Each row is a point. Each table stands for the endless flat space through its points: a line for two points, a plane for three, and so on. Write the one point that lies in both, or say that there is none.
In the rows, 128 means zero.

First:
[[132 111 124 117]
 [131 108 126 123]]
Second:
[[121 109 132 117]
 [136  97 132 135]]
They share: no point

First:
[[104 102 138 158 127 156]
 [ 81 106 110 137 123 150]
 [ 93 115 118 152 127 156]
 [114 127 128 143 117 156]]
Second, 2 rows:
[[ 90 107 143 154  98 160]
 [110 127 127 146 126 148]]
They share: no point

First:
[[138 130 137 126 101 172 155 103]
 [165  97 185 135 104 139 110 109]
 [156  88 161 114 125 130 113 121]]
Second:
[[121 110 151  94 120 142 166  96]
 [153 130 131 110 124 130 114 124]
 [165  95 158 136 114 157 121 114]
 [129 127 134 106 121 143 125 135]]
They share: no point

First (2 x 9):
[[120  86 118 108 152 115 143  99 137]
 [113  93 120 105 150 114 139 105 140]]
Second:
[[ 98 101 115  96 145 107 139 106 142]
 [130  97 143 120 157 131 123 126 146]]
They share: [106 100 122 102 148 113 135 111 143]

First:
[[110 133 110 120 100 114 144  94 127 168 117]
 [ 83 147 100 114 110 116 159 105 112 129 147]
 [121 137 103 114 136  90 131 108 126 168 152]
 [123 143 108 122 120 116 137 101 132 149 121]
 [138 177 125 147  86 105 115  68  88 138 149]]
Second:
[[ 90 131 109 104 115 111 133  91 127 155 147]
 [130 166  94 144 100  96 138 101 102 140 122]]
They share: no point

First (3 x 12):
[[116 113 145 135 140 106  97 114 131 121 149 130]
 [124 133 149 120 162  97 126 101 114 113 159 156]
 [130 103 117 130 126  99 104 105 120 147 159 138]]
Second:
[[124 114 123 129 129  93 107 111 123 130 154 147]
 [120 120 111 129 115  79 107 121 127 120 148 161]]
They share: [126 111 129 129 136 100 107 106 121 135 157 140]

First (5 x 14):
[[145 171 152 170 140  89 176 178 136  81 101 145 113 144]
 [163 153 140 149 146 110 152 139 118  90 104 112 131 129]
 [159 163 139 137 123  87 170 171 113  75  95 130 153 142]
 [140 141 155 161 145 139 127 119 140 113 128 113  83 130]
 [123 147 176 134 108 165  90 102 150 121 155 123  89 140]]
Second, 6 rows:
[[142 133 161 133 125 126 117 154 125  87 104 134  77 101]
 [113 129 135 154 118 104 125 153 149 125  92 111 109 120]
 [119 140 163 138 129 133  97 170 132  75  96 136  54  97]
 [175 125 151 111 149 130 161 141  93  90 126 105  97 116]
 [175 146 138 109 134 122 164 109 104 113 128  96 144 162]
 [141 122 152 147 132 128 134 165 116  79 116 122  80 102]]
They share: [146 138 143 137 124 121 139 137 122 101 116 113 116 136]

First (5 x 18):
[[139  93 113 140 112 152 151 151  94  94 155 110 131 139 139 178 135 125]
 [144  85 128 158 115 137 142 167  97  94 157  99 131 142 134 179 127 130]
 [140 119 105 125  98 164 170 144  90 114 122 126 134 155 116 163 146 115]
 [133  99 112 162 125  97  67 155 136 147 172  54 144 135 130 122  93 153]
 [116 125  93 119 101 143 125 135 108 138 149 108 155 143 104 118 116 139]]
Second (3 x 18):
[[111 122  84 123 112 123 110 128 117 131 152 100 142 152 114 159 102 114]
 [139 100 106 135  94 139 152 160  87 113 140 120 148 138 102 139 120 146]
 [108 119  97 136 110 132 108 136 112 114 159  95 136 141 126 149 109 117]]
They share: no point
